Each row is a point. Two turns around zero, p and q, are shown by what they do to some points. Where does a point land after both, in the order given? Backwards means that the second turn is done in reverse. Each puzzle has new turns, and all numbers are rounded.

Turn p:
[ 27   9 -35] => [  2 -34 -30]
[-41 -10  49] => [-7 47 44]
[19  1  9] => [  2  10 -18]
[17 42 -8] => [-35 -12 -27]
[-21 -42 -15] => [ 38 -11  30]
Turn q:
[-24  35 -30] => [-48  -3  20]
[ 31 -18   9] => [35 11  4]
[ 14 -51  18] => [ 41  19 -33]
[-21  35   4] => [-28 -29  10]
Where do these land?
q, then p: [-12 -32  18] => [  6 -35 -15]
q, then p backwards: [16  4 11] => [ -5 -17  -9]
p, then q: [-7 61 15] => [-53 -13 -32]
p, then q backwards: [  4 -32 -44] => [20  9 50]

Turn p:
[-21  13  27  15  16 -11] => [ 19  18  21  18 -20  10]
[ 34 -18  -5 -24  24  10] => [ 19 -27 -12   3  37 -13]
[ -9  11 -24 -12 -10   9] => [-16  16 -10 -17  13   3]
[  0 -20  16 -18  -2   9] => [ -8 -17   6  18  16   9]
[ 39  -4  26 -23   5  16] => [ 18 -40  16  -5  27   7]
[-18   3  -2   4 -25 -30] => [-27  14  17   1 -21 -15]
[ -5  13 -24  27   5  -5] => [  7  20 -19 -14 -21  -8]
[-20   2 -14  31 -14   1] => [-13  15 -17  -4 -32   7]
Turn q:
[  0 -11  30 -24  25   7] => [ 16 -16  20 -23 -25  14]
[-22   8 -16 -18 -42 -13] => [ -6   8 -46  -5  20  19]
[ 13   9 -21   2   5  -5] => [-16 -10   2   5  14 -12]
[-31   7   4 -13   1   6] => [17  1 -2 -5 12 28]
[ 14 -34  -6  12  22 -19] => [-24 -11  15  23 -31  -1]
[ 14  18  -8  27 -29  42] => [ 30  16 -15  12  22 -44]
[ 0 10 20 -5 12 -1] => [  5   4  16 -18  -3   4]
[ 12  -6  -3  19   6 -17] => [-21   8   9  11  -9  -9]
Where do these land?
q, then p: [ -3   1 -29  20  25 -12] => [ 15   7  -1  26 -28  16]
p, then q: [-17   0  76  -2 -15  17] => [ 62  29   6   5 -36 -23]
p, then q: [  7 -20  -5   5 -12   1] => [ -3  -1 -11  19  -4  12]
p, then q: [-13   3 -20 -10 -19   2] => [ 6 -2  2 -2 20 24]
p, then q: [  6   3   9  -7   9 -20] => [-12  12   8 -10 -13  -3]
p, then q: [ 16  13 -25  10 -12   4] => [ -8 -23 -18 -11   7  14]
p, then q: [  5  -1  -6 -16  23   9] => [-10 -14  23   4   1 -10]

Turn p:
[ 13 -20  -8  19   5   2  76 -10 -18] => [  0  14   0  36  59  28  27 -13 -23]
[  0 -33 -20  18  -8 -34   0   8  -1] => [-27 -17 -34  -3  15  -9  12 -21  -6]
[-37   3   5   4  14  10 -23   4   5] => [-16  -3  28 -18 -23 -18   6   3  -6]
[  7  16 -23 -10   5  18 -19  16 -10] => [-11   4   4 -17   1   5 -30  25   4]
[-14  17  70   9 -28 -11  11   5 -16] => [ 59  14   1   0  -3 -41  36   3  -8]
[  5  14 -22  16  -5  23  10 -17  12] => [ -4  11   9 -14   3  40   5  -1   3]
[  6 -16 -21 -67 -12  15   6  -3 -13] => [ -7 -29   8  32  17   5 -19  38  42]
[ -5  12  17 -13  10 -59 -15   6  30] => [  8  -3 -11   3 -20 -39 -17 -51  21]
[ 14  -4   7  22   5  21 -18   8  23] => [ -9  22 -12  -5 -32  13   3   6 -12]
[ 11  11  -7   3  14  16 -28 -16 -12] => [  5 -13   7 -14 -17  17 -23  12 -16]
Turn q:
[ 13   4 -12 -29 -12  17  21 -37  45] => [ 27  21  15  13 -25 -40  19 -18  31]
[  1 -10 -13  20  20 -12  13  -1  29] => [ -1  11  -8 -12  23 -32   0  16  12]
[ 34   7  12  43   7  11  11  12 -28] => [  3 -16  -4   2  -4  22  -8  60   0]
[-31  10 -22  -3 -37 -16 -23  21 -49] => [ -8  -3 -32  15  -8  33 -25 -26 -52]
[  7   6  33  22   8 -10  34   3 -21] => [-32   6   5  17   0  16   7  41   7]
[ -2 -18   0 -14  17  20  11   4  35] => [ 12   0   1 -12  14 -17  32 -10  26]
[-21  -1 -13 -17  23  16  -9 -28  13] => [ 23  26  24 -10  16  -5   8 -23   2]
[ -3 -10   6  -2   9  22  12   5  24] => [ 9  3 -4 -9  8 -4 24  0 25]
[-20  32   9   7  21   7 -10  14  31] => [-10  23  -3 -50  -5   2   8  -2   9]
[ 10 -19  14   8 -39 -27 -36  -2 -43] => [-15 -38  -2  29  -5  25 -51 -12 -14]
[ 12   0 -13 -35 -16 -27 -24   7 -36] => [ -8 -31  11  17 -15   0 -13 -25 -45]
Where do these land?
q, then p: [ -2 -12  28  -3   5   6 -12  36 -15] => [-28  -6  21  23   0   7  20  21  -1]
p, then q: [ 17   1  -5   3 -30 -39  10 -23   2] => [ 37   2  17   9  14 -36   4   7   7]
q, then p: [  1   7  20  38  29  18  17  26 -19] => [-30  38  18  13  10 -15 -11  33   5]
q, then p backwards: [ 30  -2 -19 -10 -25   2 -25 -15   9] => [  5  13  25 -20  12 -24 -26 -16  -3]
p, then q: [ -8 -46 -14  22 -19  15 -38  11  -3] => [ -2   6 -43  27  16   2  27 -28 -25]
q, then p: [ 16 -32 -23   4  16  -9  -8   4   0] => [-14 -13 -15  21   1 -11 -17 -13 -25]
q, then p backwards: [-18  46  -7 -30 -13 -29 -21 -35  16] => [-13  31  14  18  51 -12 -17  18  37]
p, then q backwards: [-20  30 -22 -24   5  12  35   6   6] => [-15 -15  29   7  29   1  -3 -40   7]
q, then p backwards: [ -6 -20  30  12  25  29  15   6 -32] => [  1 -10 -22  -5 -20  36  34 -24 -10]
q, then p: [-10  28  13 -12   7  -4  28 -16  36] => [ 26  18  14 -11   8 -12   7 -28  35]

Turn p:
[  4  11 -55   3 -56  -4 -16  10  12  -6 -34  12] => [ 37  37 -41   9   4  13 -38 -23   5  20   5 -32]
[-12  -1 -10  17  27  30   0  21 -30  -2 -26   4] => [-32 -20 -36   7  15  19   4  20  16   8  -4  -8]
[-20 -22 -18 -19  25 -29  -8  21  18   3   6 -18] => [ 17  11 -13  -5  22  -8  52 -13  -9  -5  -3   7]
[ 20  22  16 -29   9 -21  12  44 -47  30  -4  10] => [ -7  10   8   9  40  25 -13  24  -3 -21 -58  28]
[ -3  76  28  33  43  24  29 -23  35  -4 -23   6] => [-75 -21  32 -10   5  28 -22 -39 -15  43  30  18]
[  7 -39 -30   3 -26 -20  -4   7 -56 -23  28   1] => [ 31   0 -41  12 -17 -47  -7  27  13 -16 -39   1]
[-50   0  10  -3 -47  -9   5 -44 -16   8  32   5] => [ 19  -9   6 -57 -16 -38 -30  11 -31 -18   3 -23]
[ 26  10  20 -19  11   1 -30  10   3 -27  -6  11] => [ -8   2  14  37  17  -2  -8 -14  19 -28  13   8]
[ 16 -24  22  -2 -13 -20  23 -38  -9   7 -30  -5] => [ 26 -38  25  -8 -26  14  -6 -17   9  -2 -27 -13]
[ 11   0 -14  56 -18  18 -51  28  11  22  16 -26] => [  9  29   5  25  19 -22   4  46  13  54  28 -26]
[-34 -45  19 -13  -1   7  61 -25  43 -23   0 -26] => [-12  -7  11 -41 -65   4  53 -34 -11 -16  -1 -25]
[ 30 -28  19   1  19  -4  -3  -1  35   4   3  29] => [ 13   3  27   2 -13  14  18  -8  40  -6  21  29]
[  5  39  -7 -27  28  26 -19 -10   2  10  38  -3] => [-17   2   4  18  14  -1  -7  17 -45 -13  35  35]
Turn q:
[  5 -38 -24  15   9  27 -21   2 -40  27   1 -31] => [-11 -17  40 -11  10 -35  -3  11 -38  -9  33 -25]
[  4  27   4   8  18   2  -2 -11 -46 -10  15  40] => [ -2  18  34  -3  -7 -20  11 -34  -1  12 -43  10]
[  1  18  18   0 -30 -11  39 -20   4  33   4 -37] => [-12  17 -20 -23 -15   6  22  15  35  15  22 -43]
[ -1  28 -28 -41 -35 -53  30 -10  26  -7 -20  -2] => [-37  49 -44   9 -31  43 -16   1  21  -4  11   7]
[ -6  27 -14  15 -38  14  38  41  10 -19  14 -10] => [-5 34  5  8 26 33 43 38 15 -8 -3  7]
[ 33  11 -26  29  18 -22  43 -25  37  26  37  14] => [-28   8 -58  12   2 -15  27   4 -12  -3 -47 -44]
[-30 -43  27 -23 -29  17 -23  21  22  30   4  28] => [ 29 -36   4  50   0  20   0  -4  -6  40  40   2]
[ 29   6  12 -11  28 -16 -17  22 -23  32   4 -29] => [-26 -10  -7 -44  16 -28   2 -11 -15  26  21  11]
[-47 -26  18  35   8  -4 -19 -12  19 -14 -16  10] => [ 24 -39  10  31 -10 -15 -28  24  28  -9 -12   6]
[ 35  22  -6  22  38   2 -33 -26  15 -22 -28  34] => [ 27   6 -15 -17   4 -15 -47 -11 -25  -5 -59  11]
[-46   9   7 -26  35  30 -36 -15 -25 -24 -29 -32] => [  2 -40  56 -40 -12  20 -39 -12  14 -24   7  16]
[ 26 -16  -9 -29  12  -8  21  10   3 -22 -33  -1] => [  5  12 -24 -16 -27   9   1   0 -27 -23  13  31]
[ -4 -24  19   7 -35  23 -19  24  -2 -31  47  16] => [ 34   1  20  43  46  -1  27 -19  11  -8  16  11]
Where do these land?
p, then q: [ 13  22  -9 -34   9 -43 -15  13 -28  19 -16 -21] => [ 16  -6  10 -34 -25 -38 -13   8 -30  -8 -30  16]
p, then q: [ 15  11  19  70 -16  -3  16  18   4   4  11  32] => [ -6 -26 -26  12  10  35 -28   6  15  60   8   0]
q, then p: [ 55   5  31 -20 -10 -15 -17  15  33  34  31  30] => [ 33 -34 -27  -3  -2  24  -2  20 -37  45   2  45]
q, then p: [ 23  17  38  -5  11 -11 -50  28   5   8  33   3] => [ 28 -39   2 -15  13  21  21  -1  -3   6  21  54]
q, then p: [ 49  -9  12  -5 -12 -27 -14  47  14 -21  29   3] => [ -6 -16 -33 -13   6  -2  -9 -12  -4  20   5  72]
p, then q backwards: [ -6  -7  13 -10 -25  22  -4 -38  29 -21  -7 -11] => [ -6 -33  -3 -25  -9  14   3 -39 -21  13  -6 -12]
p, then q backwards: [  5   6 -50  -5  22 -28 -33  -9   9   1 -30 -37] => [ 29 -26  25  -9 -12  18 -17  15  28  19  40  39]
p, then q: [-36 -35  16  18  24   5  37  -5 -35  12 -48   4] => [  8 -32  -5   8 -33  39   1  23 -33 -30  49  -2]
q, then p: [ 18  10  15 -26 -17 -30 -46  15   0  -9  17  21] => [ 14 -30   3 -14  15  -1 -19   3  -5  21  41  40]
q, then p: [ 25 -13  -5  36  10  32  12   9 -47   4  -7  28] => [ -7 -14  29   3  13   7 -22  -8   9  -6 -67   5]
q, then p: [-34 -28 -18  39  45  28  37  15 -19  -5 -14  38] => [ -8   3   4 -14 -11  11  -9  -2  63  -8 -64 -38]
q, then p: [-51  10 -42 -31 -21  24   5  -5  10   2 -29 -28] => [-42  23   5   8  -7 -13   5  41   2 -29  34 -44]
p, then q backwards: [-21 -15   5   0 -19  28  15 -19  14   3  32 -32] => [ 12 -23 -15   3   3  14  34 -10 -27  29 -26 -10]
q, then p backwards: [-34  24 -19  -7  21  27  46 -32   0 -24 -30 -24] => [ -4 -39  45 -27 -21  28  49  -1 -10  14  -9  16]
p, then q: [-22   1  -7 -19 -22 -10  12 -53  11  -6  29  -7] => [ -4  40   6   4  -7 -20  -2 -45   9  -5  34   3]

Turn p:
[ 17 -23  19  10   4   4   9   2  -4 -12 -11  -7 -14   1] => [-11  -3  24 -12  17  -6  10   6  16  -9 -15   7   5   0]
[-11  -5   5  -8 -26 -22 -19  12  -4   2   2  -1  21  -2] => [  0  -8   4  21   8  -5 -17  21 -18  22  13  -4   5  -3]
[ 16  18 -18   8   0  11   3  -4  14   1 -29  -8  -3   6] => [ -1   3 -17   6  -2   3 -17 -10  14 -16 -30  -3 -12   3]
[ 17   5 -12  11  29   2   5  -9   6 -16  -6  10  -4  -5] => [ -1  13 -13 -10   9   0   0 -17  25 -19   3  13  -3  -7]
[ -4  -3   6  -4 -11 -11 -11  -9 -15  30  14   8   1   8] => [ -2 -15  -4   5   0   4   7  -4 -35  10   5   9  13   6]
[ -9  -7  -9   4 -31 -10  -4   6   8  16   4  11  -8   1] => [  4 -16 -21   1   5  -1   6  19 -14  19  -8  -7   4   4]
[  3 -11 -21 -14  -6 -15  -6  -2  13  11   9 -14  10  11] => [  4  19 -11  -4  11   3 -13   7 -28   5  -5 -11   5  -6]
[  6 -17 -10  12  17   8  -2  -2  -5   3 -19 -22   1 -24] => [  1   8  14   0  11  11  -2 -19  15   9 -22   4  -4 -27]
[  0   5   1   0  11  18  15  20  -2 -11 -12  -1  16   7] => [  9  10  13  -4 -18 -11 -17  -3  21  -1  -5   2   2   8]
[-16 -14  -6 -12   3  -7 -16   5  17  17 -10   5  -2   1] => [-10   8 -12   5   7 -17   3  -8 -12  24  -6 -13  -1  -2]
[ 10  31  21  -1  10  31  -1   5 -18 -28  41  13 -10  -4] => [  8 -27  15 -25 -25   5   4  -7  15 -32  44  -3  -8   6]
[-14   8  25  14   5   9   2  -6 -20 -19  30  -8 -13   7] => [ -3 -11  25  -9  -7  25  19   1   8 -10  28  -5   4  17]
[-18  -5  -9 -19 -19 -15   3  -4 -12   8  20  13  -1   0] => [ 10  -1  -9  -2  -4   1  12  18 -29  18  16   7  -7   4]
[-12  -6   4  -4 -21   6  -7 -11   4   0  -8  10  13   6] => [-21  -4  -6   5 -12  -1  -8  15  -6  14  -2   4  -2   3]
[  1  24  -4 -18  18  -4   7  -2  -2  -8  -6   1 -14   1] => [ 10  12  -3   7  -3  -8   7 -14   2 -19   7   0 -22   9]
[ 14   5   5   6   3   3  18  -8  19   5  -8 -14   7 -13] => [  0   9  -1  10  -7   1   3   3   9 -19 -19  -4  10 -19]
[-3 -5  3 15 15 -6  4  6  2  0 -9  4 -2 -1] => [ 1  5  0  4  8 -3  6 -9 17  5 -3  4 10  3]
Turn q:
[ -6  -8  -7 -11   8   7  13  -8 -13   4   6  -3   2  -6] => [ -2 -11  -8   4   8  -8   3 -18   2  -9  -8  -5   1   8]
[ 17  -9  13   5  -3  10 -11   0  -8  -6   3  39 -10  -3] => [  9 -14  14   3 -29 -12 -11  -9  -2  22  15  -7 -13  -2]
[21 -6  1 -7 -2  3 -9 12 -6 13  9 -6 28  8] => [-24 -11  13   8  -9  -8  11  20  -6  -7  -8  -8  -2  10]
[ 17   0  -1  11 -12   9   8  -8   1  40  -1  -4 -13   7] => [-16   0   6  22  -3  -4  20  -6   9  -1  22  -6  20 -19]
[-38   6  13  12   8  10  13  13  -1  14   3  -8  -2  -7] => [ 11  20 -12  15  11  12  24 -15   5  -5   3  12 -16  13]
[ 10  -6  11 -12   4  -2  -7  -6  -4  -9 -23   4   1   5] => [-11   8  15  -7  -4   3 -20  -8  -7   5  -5 -12  -2  -1]
[ -1  -4  -1  -1  -6  -7 -14  -4   5  -4  -4  -8   0 -19] => [  2  -6   8  -6   1   9  -7   0  -9 -12   0  14  -3  -9]
[ 16  30  -2  16   2  10  14  -1 -10  -3  -4  -8  16   6] => [-11  18  -7   5 -14 -14   3   7   0   4  -4  13  26  17]
[ 17  -9  12  -3  -1 -21  15 -11  28  -8   9  18  -4   8] => [ 16 -12  20  -1  16  -2 -19  16  15  16  16 -13  10   4]
[-76   6 -12  14   4  -7  -7   0  -7   3   2  -5  -8   8] => [ 26  33 -39  -1  15   5  13 -10  18 -21 -10  11 -38 -14]
[ 20   6 -11  -8   2   8   5  -8  17 -12  -1  -4  30  -6] => [ -9 -11  11   6   7 -10 -12  16  -6   8 -24  14  18   8]
[-28  -5  -4 -11   3  11  -4   3  14 -15   7 -14 -10   7] => [ 20   3 -17   0  15  19   5   0  -7   2 -20  -7  -8  -7]
[ 11  -9   5  -6   9 -12 -26  -5  -8  -8  12  -9  -8  -3] => [  0 -13  -4  -5  -9   8 -17   9 -18 -17   9 -12  -6  -2]
[ 20 -14 -14   8  10   1   2  11  -3  -4 -16   1 -10  -4] => [-15  -5   0 -15   6 -10   0  -7 -20  15  12   0   3  -6]
[-14  -3   1   0 -21 -10   1   4  -8 -13   4 -11   0   1] => [ 15   6   3 -20  -2   3  10   3   3 -16  -8  -2   0  -2]
[ 15  25  -4  -6  -4 -11   7   9   3   7  -7  17 -13  -2] => [-13  -4  -3 -10 -11   9  -5   0  22  18  14   8  11   1]
Where do these land?
q, then p backwards: [-13  -8   6  14   2  16  -5  -7 -15  15  13  17  11   4] => [ -9  24   9 -20   5  -3   7   5   3   2 -18   7  -7 -13]
q, then p: [-16  -9 -11   5  -3 -17  17 -18   9  -9   1  14 -11  -5] => [ -6  10 -11  -4  17 -13   0 -13  -7 -19   8   0   3 -22]
q, then p: [  3 -18 -16   0  12   1  -2  19  -4  -8   3  -1  14  15] => [19 13 11  6 13 -5 11 -7 -8 11 -9  0 -9 14]
p, then q backwards: [  9  10  10   7 -10  12   4  20  -1  17 -11  16  10 -10] => [ 12   6 -15  -5  -9  13   1 -20  -5  -6  18  19   6  -8]
p, then q: [-14  16  -3 -10 -11 -15  -8 -13   1  -9   4  18 -22  19] => [  7   0 -34 -10   6 -12  16   3   5   7   4 -23   2  -3]
q, then p: [  9  19  -5  -4 -16 -14 -19  20   2  16  25 -20   9   4] => [ 19   3   8 -19 -15 -14  -8  26  23  19  -2 -14  -2   7]
q, then p: [ 14 -20   6 -20  15 -15  -3  -7   0 -11  -5  13   4   5] => [-16   1  21   2  19   1   1 -15 -15   8   3 -18  -3   2]
q, then p: [  7 -16  12  20 -22   1   2   9   7  -8 -10 -19 -18  14] => [ 23  -4  26   9 -21   0   0   0  -7 -22   6   7   2 -12]
p, then q: [ 17  -3  13   5  -8  18  17  11 -10   1  -6 -12   7 -22] => [  4  -1  40  -7  -1  11  -5  -5 -11   8   5   8  -4   2]
p, then q: [ -6   9  16 -18   1  19   9  -4  15 -15  -2  16   0   9] => [ 21   5  -2 -23   4  15   9  14  18  -6  -4  -5   2  -7]
p, then q: [  7 -12 -22   1   9 -11 -21 -18  12  -1  14  13   7  13] => [ -8 -16 -34   6  -4  -5  -8  -4   7  -9 -19   7 -12   1]
p, then q: [-11  14   3  15   6 -17   1   0   4  10   1 -10   8 -19] => [  3   1   4  15   2 -18   8   5 -13   0   7  21  14   3]
q, then p: [ -8  -3   7 -12   6  12  10 -17   4  24  -5   4  -7  -8] => [-22   4  -8   0  -2  21  10  -7  14  -3  -2   1  12  -9]
q, then p: [ 19  22   3 -15  18  -5  18 -13  -7   5  -9 -20   7  -6] => [-20  17  -5   6 -14  11 -25  -5   3  17  16  -2   6  15]
p, then q: [-22  15  -8   2 -14  21 -18  16 -22 -11 -15 -17   4  -7] => [  4   3  12  22  -8  18  13  -2 -18  -2  20 -16   2 -31]
q, then p backwards: [  5 -14 -11   8  17  -7  -2   2   5 -16   3 -11 -23  -3] => [  8  -4 -18  -6  -6 -12 -19   3   1   8  24   7  -2   3]
